Each wall is flat, endless, passes through zero and stands at right angles to its row. A trip goes straight from one point to another. List the walls that it crosses, first one first.
In the rows, 128 means zero.

Walls:
(1): [129 129 108]
(2): [ 92  48 138]
(3): [165  99 104]
(4): [102 145 217]
(5): [205 117 113]
Trips:
[153 161 155] to [110 116 173] => 5, 2
[147 134 159] to [134  73 211] => 2, 5
[163 158 197] to [172 126  82] => 3, 4, 1
[190  60 109] to [105 126 148] => 1, 4, 5, 3
[139  75 150] to [149  94  95] => 4, 1
[ 82 132 183] to [185 105 183] => 5, 3
[121 171 162] to [ 91  86 115] => 2, 1, 4, 3
[138 109  86] to [216 180 187] => 2, 1, 4

Walls:
(1): [155  97  81  97 132 221 125 191 131]
(2): [ 72 175 109 161 130 133 139 178  92]
(3): [115 115 116 121 140  79 128  85 136]
(4): [110 114 156 135  93 152 185 139 157]
(5): [148 134  97 142  99  56 114 110 101]
(6): [160 169 134 161 160 112  85 137 185]
Trips:
[ 80 123 148 143 181 115 161 146 104] to [143 157 152 147 157 167 155 115 201] => 6, 3, 2, 1
[ 69 150 144 151  93 145 140 174 115] to [115 155 191 128 183  82 139 105 181] => 1, 6, 3, 2
[135 124  80  96  65 143  55  77 173] to [148 226 166 140 129 130 153  91  79] => 1, 2, 3
[141 129 123 158 190 113 187 129  91] to [189  68  54 149  51 138 113 144 114] => 1, 3, 2
[176  91 110  54 104 144 151  62  94] to [149 190 163 106 114 115  90 171  67] => 3, 2, 1, 6
[130 123 113 176 112 165 164  89 137] to [102 161 158 154 133 127  57 151  85] => 2, 1, 6, 4, 5
[ 98 214 109 120 126  94 115 136 178] to [129 249  91  87 119  69  47  96 144] => none
[151 210 121 101 132 123 123 116 115] to [ 93 135  66 145 113  75 108 118 200] => 3

Walls:
(1): [117 135 118 121 141 125 141 106  74 109 172  51 157  74]
(2): [137 116  90 104 117  65 103 201 185 116 136 151 150 141]
(3): [125 133  54 110 136 188 135 115 142 154 109 109 181 169]
(4): [135 133 168  82  90  63  82 103  64 129 108 137 125 141]
(5): [ 96 108 106 159  79 117 105  94 212 109  82 132  97 105]
(6): [109 105  82 158 116  61 147 109  74 142 154 123 170 137]
(7): [174 179  90  68 114 142 115 127 183 104 165 152 125 154]
(8): [158 106 137  38  87 205 140 187 150 126 159 109 164 118]
Trips:
[ 34 142 139 113  78  99  51 158  49  94 112  80  32 147] to [ 66 117 113 166  91 119 131  99 104 117  99 160 105 164] => 1
[115 157  79 184 104 125 151 122 130  78 194  19 114 176] to [103 146 130 108 141 119 129 102 174   7 101 107 106  88] => 3, 6, 2
[ 66 103 128 144 141  49  66 112  80 103 118 180  63 204] to [142  94 143 138  56 162 169 116 107  67 165  98 134 119] => 2, 1, 8, 4
[106 159 130  57 113 129 118 144 101  97 175 113 141 110] to [ 96 135 140  97  99 155 150 180 179 112 168 144 137 132] => 4, 3, 1, 5
[145 141 135 142  93 103 173 149  99 181  74  72  90  88] to [169  86 152 111 122 126  69 116 120  80 149 165 117 131] => 6, 8, 1, 2, 7

Walls:
(1): [137 174 126 128 179 103 154 120  87  94 134 107 105 147 110 137 137  73
 156 156 159 195 134 132 113  98 111  63 155 132  65 167]
(2): [159 150 109  65 132 135  88  94  90 148 125 178 172 201 116  87 157 150
 117 156 100 169 134  89 119 117 107 123 138 110 155 160]
(3): [124 130 131 117 126 165  82 130 145 135 120 115 133  96 100 121 197 181
 135 121 156 121 130 134  59 181 108 130 126 144 175 115]
(4): [131  83 134 143 175 133 150 122 115 139 178 158 103 106 140 165  90 178
 157  77 142 148 123  97 163 106 105  55 106 122  75 175]
(5): [151 139 193  99 152 180 121  99 150 106 138 186 114  96 145 113  87 199
 103 129  75 130  96 123 109  83 150 125 148  98 132 105]
(6): [139 121 117 107 168  81 114 151 105 108  93 130 162 129 108 140 125 140
 137 144 148 121 164 117 133 149 152 134  88 111 172 171]
(7): [112 129 128 151  81 130 150 141  91  90 144 169 145 103 122 111 124 125
  59 130 148 146 118 104 114  89 143  61 151 139 142 105]
(8): [118 186 129 156 166 139 152 131 157  72 119 125 129 116 120 130 152 113
  75 173 150 130 148 111 107  73 119 136  95 160 205 109]
(9): [ 90  28 162  92  74 108 148 156 132 104 116 167 149 142 137 114  96 157
 103 134 110  90 163 138 105 138  93 135 135 182 122 156]
(10): [ 49 124 166 114 162 193  63 133 119 140 165 124  89 114 145 116  92 135
 204 101 134 161  65 143  87 132 141 129 168 104 119 172]
(11): [110 114 126 100 145 105 109 123 163 157  75  92  82 125  95 174 148 114
 123 164  97 169 104  89 106 143 120 117  60 154 132 116]
Trips:
[120 114 159 127 145  93 128 111  76 126 158 119 136 111 103 173 121 122
 146 118 131 174 114 118 120 190 166 161 161 146 249 144] to [ 85  98 154 119 136  88 132 139 171 130 137 147  87 107 152 107 158  92
 114 109  98 167 101 125 101  99 100 142  77 138 169  68] => 7, 2, 9, 5, 6
[138  51 110 172 156 210 109 135 164 157 135 149  90 117 143 143 122 129
 141 122 136  65 159 139 133 133 189 167 152  87 158 182] to [132 153 159  77 116  90 104 170  75  63 170 126 127  94 173  94 113 144
 178 185 199 140  91 135 101 173 163 101  77 111 146  78] => 9, 4, 7, 8, 1
[ 94 194 126 137 157 161 113 132 171 145  98 150 104 130  72 179  98 200
 118 160 118 135 124 105 148 116 174 121 140 103 195 178] to [157 154 141 136 151 173 161 118 123 122 174 147 201  93 181 131 151 186
 177 135 135 180 125  77 125  86 145 141 121 175 108 114] => 7, 11, 1, 6
[146 151 107 111 114  87 117 117  94 102 108 132 111 158 115 134 144 170
 243 128 155 204  98 125 160 158 152 120 166 111 154 124] to [158 113 100 102 130 116 128  92 166  71  94 105 138  75  68 145 150 165
 114 179 119 135 112 131 183 184  82 171 147 150 129 116] => 4, 10, 1, 8, 9, 2
[123 115 201  71  66 100 130 133 160 172 129 110 114 122 146 141  84 103
 154  96  99 158  98 121 138 138 107 214 101 123 114 103] to [160 170 152 139 140 107 136 155 127 125 153  98 169 148 129 140  92  55
 121 168 113 114 108 147 110 126 116 101  73 127 120 106] => 5, 10, 9, 1, 8, 6, 7

Walls:
(1): [121 113 162 149  98 105 117 106 106 160 138 168  71 146 179 126 138 122
 145 146 135 105 134  70 131 153 145 171  96 194 103  79 145 171  96 131
  77  69 153 138 129 176   9 101  99  63 190 146]
(2): [119  92 155  58  48 120 161 179  76 158 104 145 110 137 151 143 139  83
 106  75 111 185 171  91 116 215 117 100 190  82  93 146 148  97 160 116
 104 141 118 113 146 145 116 110  87 181 109 153]
(3): [117 105 171 109 102 105 132 162 101 164 107 183 103 194 185 151 150 111
 149  87  93 196 163 156 151 111 137 146 140 114 152 199 130 160 243  89
 113 111  94 141 198 165 124 136 104 178  95  90]
(4): [167 152 116  63  97  65 195 156  81 168 125 146 174  80 116  99 127  29
 163  65  92 137 177 149 101 136 104 183  93 141  77 104 213 221 117  97
  65 135 144 163 132 104 148  90 124  93 104 177]
(5): [120 132 110 115  70 161 134 133 163 155 149 127  58 105 103  51  85 175
 176  79 157 101 154 130 113 207 113 133 117 128 239  66 173  40  65 169
 130  99 111 121 173 137 117 127 135 174 120 146]
(6): [156 195 113  83 138 164 115  79 113  84 153  85  70 142 143 136  76 134
 131 137 135  65  88  36 116  95 135 142 113 140 219 163 173 113 190 157
 103 122 127 166  96 105 166 118 190 142 165 100]
(7): [ 96 120 176 113 166 109 140 143 152 113  18 127  37 206 105  70 163  98
 164  78  57 147 133  96  58  99 179 157 191 125 119 127 134 140 186 129
  59  80  85 123 136 124 136 128 125 249  84  70]
Trips:
[140 194 163 150  93 117 130 145 110 118 125 125  86 152  78 166 155 146
 128 174 167 150 185 100 136 137 118 128 125 154 125 137 111 175  61 178
 119  87  97 173 151 133 136 127  97  45 169  56] to [131 115 204 132 135 162  95 200  82 128  72 157 103 130  78 145 166 109
 101 151 175  87  77 131 119 160 151  80 102  67 164 126 187 128 116 134
 131 118 146  91 101 122 105 184  93 152 132 173] => 6, 5, 2, 7
[145 106 172 108 164 168 143 120  88 131 115 155 160 102 111 124 154 118
 107  77 187  86 174 194 122  65 106 108 154 132  93 108 190 158 176 216
 169  52 158 123 164  67  91 153 143  47 125 185] to [153 137 114 149 148 127 126 145 151  52  52 122 116 172 148  61 117 130
 115 132 118 131 160 178  75  66 172 158 108 141  96 140 182 166 121 101
 180  94 153 182 149 114 120 176 131 104  81  94] => 7, 3, 1
[ 99 100  48 101 145 148 171 121  97 117  38  80  98 137  88  83 132 132
 101 114  71 163 159 138  88 164 165 226  68  96 111 107 190  98 158 239
 104 139 161  91 125 117  92  90 131 135 172 201] to [198 151 131  97 143 145  96  90 148 156  84 148 134 178 147  78  81  62
  98 113 159 103 115 126 150 158  94 194 159 133  86  95 129 182 151 158
  99 128  83  18  97 144 206 113 190  81 164 117] => 5, 2
